Each point is reached from the start by the listed moves, each made once or not at all, plus a little noise. Say if it took an odd or an even number of moves. Then give how often each move was made.
In the rows, 128 means zero.

Moves:
(1): [175 119 129 146 115 142]
(2): [143 177 134 133 112 118]
(3): [126 118 203 121 114 144]
Start: [111  95 152 135 124  96]
Points:
[169 126 237 147  83 120] => odd (1, 1, 1)
[120 133 227 133  98 103] => even (0, 1, 1)
[168 143 156 153  96  97] => even (1, 1, 0)
[149  75 230 142 102 131] => even (1, 0, 1)

Moves:
(1): [194 126 103 115 131 119 133 131 126 111 118 155 136 109]
(2): [127 170 120 123 128 129 124 129 132 119 116 140 132 127]
(3): [146 133 196 144 120 115 112 129 136 111 130 119 126 127]
(4): [137 137 111 180 138 126 142 140 129 129 161 136 124 143]
(5): [126 120 151 135 178 132 128 119 122 129 109 127 115 133]
(6): [148 144 131 121 119 179 120 126 115 132 118 138 128 133]
(7): [126 130 135 117 132 132 185 140 134 113 121 128 156 141]
(8): [134 133 123 122 131 137 126 186 149 130 129 120 132 114]
(9): [131 117 117 135 130 140 128 115 176 131 134 126 141 125]
(10): [129 127 132 132 124 121 131 128 128 170 121 137 139 127]
(11): [137 137 142  98 150 130 125 124 121 128 190 125 146 133]
Start: [154 140 129 131  95 118 112 121 144 127 129 125 114 125]
Points:
[235 141 104 177 158 115 136 187 156 158 123 165 122 110] => odd (1, 0, 0, 1, 1, 0, 0, 1, 0, 1, 0)
[249 196 150 185  97  89 112 139 154 130 136 174 129 115] => odd (1, 1, 1, 1, 0, 0, 0, 0, 0, 1, 0)
[246 129 184 143 142 114 100 160 211 141 104 142 139  88] => even (1, 0, 1, 0, 1, 0, 0, 1, 1, 1, 0)

Moves:
(1): [183 133 118 103 143 115 118 141 129 141 150  99 131 156 121 138 117 116
 123 136 130]
(2): [127 189 121 140 123 113 131 106 160 137 132 134 125 144 143 137 130 104
 141 145 133]
(3): [132 125 169 114 127 122 125 123 128 117 138 129 139 134 128 121 128 119
 131 144 133]
(4): [137 123 127 161 124 108 141 128 129 115 118 116 138 130 121 124 131 134
 134 117 129]
(5): [123 139 135 131 170 129 112 132 109 129 105 130 135 132 112 125 141 128
 125 126 140]
(6): [137 133 133 158 113 183 112 130 127 118 131 127 133 132 129 138 134 141
 116 135 139]
(7): [139 142 138 119 130 144 185 135 103 130 126 127 120 141 130 134 152 135
 115 134 143]
(8): [110 139 137 135 133 133 129 190 139 132 151 143 131 141 125 139 110 134
 139 125 115]
(9): [126  99 134 128 162 136 133 112 184 128 131 128 119 148 132 130 127 146
 126 133 124]
(10): [120 122 141 140 130 125 128 128 133 175 134 120 127 123 118 126 132 128
 119 121 141]
(11): [112 119 131 144 147 117 128 108 104 120 187 126 130 121 132 155 146 123
 119 124 119]
(12): [149 123 124 129 131 124 133 122 130 133 125 167 142 118 140 130 121 133
 116 120 132]
(13): [112 129 114 119 121 124 132 133 134 131 121 115 171 133 132 145 129 128
 125 132 131]
(14): [119 113 115 127 119 126 120 118 112 142 139 145 122 188 113 107 130 158
 124 127 117]
(15): [125 116 130 139 136 130 130 139 112 139 125 117 130 134 169 117 110 124
 132 132 124]
(16): [133 109 144 132 120 126 117 126 119 134 118 134 115 149 125 173 128 120
 127 117 128]
(17): [130 140 130 138 110 119 111 154 136 117 120 136 123 125 150 117 187 112
 106 126 126]
(18): [137 142 131 119 128 115 120 129 128 134 125 118 123 120 135 132 130 167
 129 126 124]
(19): [140 115 126 127 127 135 125 129 129 136 144 134 132 120 132 123 143 131
 173 128 129]
(20): [133 118 127 148 122 122 133 131 109 136 117 144 126 128 119 146 134 135
 117 199 107]
Start: [121 173 135 157 165 145 117 143 138 153 100 137 124 117 167 132  97 153
 153 104 144]
Points:
[105 151 205 186 153 129 144 202  66 160 176 197 101 216 166 200 189 163
 104 179 110] => even (0, 0, 1, 0, 0, 0, 1, 1, 0, 0, 1, 0, 0, 1, 0, 1, 1, 0, 0, 1)
[114 168 145 228 198 103 103 176 175 249 197 213 117 195 241 154 159 212
 161 172 102] => even (0, 1, 0, 0, 0, 0, 0, 1, 1, 1, 1, 1, 0, 1, 1, 0, 1, 1, 1, 1)
[133 148 148 207 149 137 104 185 117 214  99 150 123 109 220 119 164 143
 159 165 133] => odd (0, 0, 0, 0, 0, 0, 0, 0, 0, 1, 0, 0, 0, 0, 1, 0, 1, 0, 1, 1)

Moves:
(1): [164 130 133 126 147 131 137 120  93 110 114 123 162 132 115 133 122 115
 143 142 134 121 133 131]
(2): [137 174 125 123 134 140 128 128 135 134 129 121 128 129 128 129 123 143
 145 129 134 135 137 118]
(3): [133 129 167 142 126 143 128 141 136 132 125 140 118 138 126 121 114 125
 113 121 127 140 121 121]
(4): [123 132 113 156 133 128 121 131 132 134 139 142 121 131 138 120 123 123
 136 133 140 133 124 114]
(5): [125 125 129 122 151 129 110 132 112 105 143 125 122 143 124 137 111 118
 117 134 126 128 136 110]
(6): [150 130  97 123 127 155 120 124 123 137 130 130 121 135 116 143 139 124
 124 111 114 131 117 141]
(7): [104 128 145 128 134 134 174 131 130 126 127 127 133 136 105 132 137 123
 127 121 129 139 125 127]
(8): [132 131 114 119 113 118 120 174 133 127 133 134 133 130 137 120 132 137
 116 120 147 106 117 115]
(9): [132 128 135 121 142 126 136 130 165 129 120 136 124 131 127 126 128 102
 144 121 129 123 127 143]
(10): [131 132 127 117 150 117 131 124 125 154 138 131 130 122 128 114  95 143
 113 141 138 127 124 135]
(11): [129 126 132 125 122 114 133 122 133 133 159 129 113 122 127 115 129 133
 146 116 132 117 119 118]
(12): [125 150 124 120 153 107  96 118 100 112 132 167 131 122 136 143 144 112
  92 119 129 130 129 110]
(13): [109 115 126 130 136 131 118 133 131 111 156 112 174 120 124 128 135 129
 116 122 108 123 106 148]
(14): [130 143 128 130 108 117 134 121 125 136 124 124 130 176 118 129 135 132
 126 141 132 116 130 142]
(15): [129 124 130 129 141 132 134 134 107 130 131 118 134 136 150 127 129 120
 127 115 113 120 134 127]
(16): [128 121 141 128 126 119 124 140 118 149 126 122 132 121 122 152 122 122
 134 125 127 136 135 133]
(17): [141 128 116 141 159 134 127 127 132 141 126  96 119 116 129 114 170 127
 129 140 124 124 118 118]
(18): [136 106 144 146 140 134 150 115 156 114 124 125 150 152 131 146 131 166
 125 110 140 137 140 130]
(19): [112 134 137 123 136 146 119 123 111 139 116 137 121 131 126 128 136 134
 150 125 132 122 125 131]
(20): [128 126 131 114 120 129 137 131 131 127 138 140 126 121 139 133 133 141
 140 160 117 133 128 142]
(21): [127 128 127 115 119 137 125 117 128 133 140 120 131 137 145 136 127 119
 126 138 152 122 118 118]
(22): [135 127 109 120 140 113 132 137 126 133 126 111 118 129 138 104 138 130
 147 126 134 169 113 143]
(23): [126 120 133 127 130 145 117 124 124 139 139 140 142 138 107 121 137 116
 142 114 123 150 189 115]
(24): [124 134 132 129 126 127 134 132 122 114 144 121 118 122 136 132 132 129
 126 132 148 116 134 151]
Start: [ 97 119 156 147  98 131 108 103 130 119 119 110 112 131  91 108 135 150
 127 121 144 141 154 126]
Points:
[ 93 155 199 133 185 153  63  92 128 116 123 157 136 171  67 168 144 141
 155  72 159 177 249  93] => even (0, 1, 0, 0, 1, 0, 0, 0, 1, 0, 0, 1, 0, 0, 0, 1, 0, 1, 1, 0, 0, 0, 1, 0)
[121 143 172 154 238 135 139 143 123 138 170 120 228 147  83 127 178 148
 137 115 153 157 198 112] => odd (1, 1, 0, 1, 0, 0, 1, 1, 1, 1, 0, 1, 1, 0, 1, 1, 1, 1, 0, 1, 0, 0, 1, 0)
[122 126 123 146 169 158  53 168  81 115 181  98 139 137 109  82 225 119
  79  60 131 169 150 136] => even (0, 0, 1, 0, 0, 1, 0, 1, 0, 0, 0, 1, 1, 0, 1, 0, 1, 0, 0, 0, 0, 1, 1, 1)
[139 194 123 118 175 141  59 162 114 158 173 174  95 221 110  84 124 123
 116 114 152 190 188 109] => even (0, 1, 1, 1, 1, 1, 0, 1, 1, 1, 0, 1, 0, 1, 1, 0, 0, 0, 0, 1, 0, 1, 1, 0)
[113 192 224 105 152 119 127 147  66 154 147 171 130 124  72 118 114 167
 137 131 182 138 138 100] => odd (1, 1, 1, 0, 0, 0, 1, 1, 0, 1, 1, 1, 0, 0, 0, 1, 0, 0, 1, 1, 0, 0, 0, 0)
[106 123 136 158 126 115  96 164  54 140 132  81 188 186 105  98 156 140
 169 118 157 138 117 156] => odd (1, 0, 0, 1, 0, 0, 0, 1, 0, 0, 0, 0, 1, 1, 1, 1, 0, 0, 1, 0, 0, 1, 0, 0)
[ 95 142 141 175 170 170 129  60 153 142 116 132 111 216  80 146 225 131
 128  99 186 138 127 121] => even (0, 0, 0, 1, 0, 1, 1, 0, 1, 0, 0, 1, 0, 1, 0, 0, 1, 1, 1, 0, 1, 0, 0, 0)
[105  90 235 142 175 179 101  77  92  93 208 104 183 181  72 114  97 168
 135 107 196 136 190 128] => odd (1, 0, 1, 0, 1, 0, 0, 0, 0, 1, 1, 0, 1, 0, 0, 0, 0, 1, 1, 0, 1, 0, 1, 1)

Moves:
(1): [147 106 132 132 107 135 129 120 131 142 122 118 130 133 136 136 110 122
 132 134 143 130 133 146 132]
(2): [144 129 101 140 133 141 123 144 107 131 121 127 122 137 159 151 116  90
 146 142 148 109 125 137 139]
(3): [135 140 126 105 133 124 138 132 100 119 141 123 128 150 142 138 135 152
 129 130 132 126 134 135 142]
(4): [129 128 133 135 126 142 131 120 126 120 131 118 133 141 141 136 139 146
 126 121 110 145 123 129 140]
(5): [116 126 132 130 138 130 140 142 122 131  94 130 126 117 130 109 119 118
 132 113 110 135 104 124 126]
(6): [108 128 139 150 146 152 120 154 131 144 143 124 138 127 109 136 128 109
 141 136 109 141 119 123 137]
(7): [131 135 116 120 133 129 122 143 118 133 143 136 145 125 125 134 126 133
 119 132 118 127 131 122 128]
(8): [124 137 129 140 119 129 132 123 111 119 139 117 119 124 103 118 121 123
 141 117 129 130 134 122 124]
(9): [107 151 119 132 114 141 133 153 131 130 131 131 130 115 135 133 146 123
 120 130 125 125  95 127 126]
(10): [124 105 131 132 100 110 121 131 117 119 117 132 127 115 133 146 115 128
 128 136 161 129 142 132 100]
(11): [113 123 131 127 135 133 131 116 114 130 127 125 130 128 125 140 118 103
 124 122 109 115 113 131 117]
(12): [144 135 128 127 109 118 136 148 132  94 129 127 117 140 114 139 132 121
 142 120 112 110 118 136 135]
(13): [111 136 119 112 118 135 109 157 125 127 141 127 140 138 126 134 150 125
 120 115 117 106 134 143 137]
(14): [146 145 140 134 136 140 133 128 122 143 124 126 141 154 136 124 131 133
 133 120 112 132 129 149 120]
(15): [113 111 126 107 116 137 102 132 159 123 131 123 133 130 132 140 118 118
 134 123 121 132 122 136 127]
(16): [130 134 134 121 136 126 125 115 130 110 130 111 128 153 130 128 104 133
 111 124 126 128 146 136 137]
(17): [143 129 139 126 141 128 116 146 133 137 161 118 117 109 135 109 125 100
 126 143 130 131 134 112 138]
(18): [136 100 147 136 148 147 121 150 142 125 152 113 118 127 115 131 121 137
 134 134 136 136 134 132 121]
(19): [119 120 122 132 132 133 131 124 121 126 140 106 142 126 151 122 114 112
 132 138 138 119 124 131 127]
(20): [126 129 141 120 127 139 124 107 132 114 108 127 146 137 123 134 146 114
 128 115 129 121 125 133 137]
(21): [122 121 143 123 118 131 125 127 149 124 130 133 130 140 126 132 137 122
 124 113 139 123 134 123 126]
(22): [135 119 156 145 137 139 119 101 153 109 138 151 124 134 131 131 111 115
 133 132 115 119 113 136 139]
(23): [121 130 124 131 104 109  96 126 148 127 120 127 144 151 141 135 128 130
 126 116 131 114 100 131 131]
(24): [126 124 125 117 125 131 133 131 121 120 136 136 122 139 131 123 128 120
 116 138 125 124 125 134 121]
Start: [136 109 130 129 117 123 117 149 133 111 127 137 112 143 128 117 127 109
 159 136 133 131 152 153 116]
Points:
[ 80  95 156 143  66 166 114 227  97  67 173 123 143 160 123 168 102  22
 188 109  98  77  87 194 118] => even (1, 0, 1, 0, 1, 1, 1, 1, 1, 1, 1, 1, 1, 0, 0, 0, 0, 0, 1, 0, 1, 1, 0, 0)
[128  86 159  88  71 115  51 149 151  73 140 110 143 178 178 162 135 100
 157 126 153 131 136 169 129] => odd (0, 0, 1, 1, 0, 0, 0, 0, 0, 1, 0, 0, 0, 0, 1, 0, 1, 0, 0, 1, 0, 0, 1, 0)
[147 136 147 168 121 179  62 249  85 102 215  78 133 210 166 173 100  76
 175 151 137 141 139 175 137] => odd (0, 1, 1, 1, 0, 1, 1, 1, 1, 1, 0, 0, 0, 1, 0, 1, 1, 1, 0, 0, 0, 0, 1, 0)
[154  46 198 137  96 144  69 116 209  73 157 137 109 222 140 139  73  88
 139 133 150 109 144 194 129] => odd (1, 0, 0, 0, 0, 0, 0, 0, 0, 0, 0, 0, 0, 0, 0, 1, 0, 1, 0, 0, 1, 1, 1, 1)
[213 155 137 144 141 147 112 188  85  71 197 132 103 189 148 137  96  52
 205 146 108  90 143 177 157] => even (0, 1, 1, 0, 0, 0, 1, 1, 0, 0, 0, 1, 0, 1, 0, 0, 1, 0, 0, 0, 0, 1, 0, 0)
[ 99  73 177 126  92 184  65 154 137  32 130 102 150 243 194 178  61   7
 169 103 146  69  76 228  94] => odd (0, 1, 1, 0, 1, 0, 0, 1, 1, 1, 1, 0, 0, 1, 1, 1, 0, 1, 1, 1, 1, 1, 1, 1)
[157  69 152 126  98 199  77 191 163  57 157  68 102 185 164 187  92   8
 171 134 112 110 111 195 158] => odd (1, 1, 0, 1, 0, 0, 0, 0, 1, 0, 1, 1, 0, 0, 1, 1, 1, 1, 0, 1, 0, 0, 0, 0)
[117 130 126  79 124 139  59 202 109  83 133 118 160 216 181 151 122  21
 137  93 119  58 127 171 164] => odd (0, 1, 1, 0, 1, 0, 1, 0, 0, 0, 1, 0, 1, 0, 0, 1, 1, 0, 0, 1, 1, 0, 1, 0)
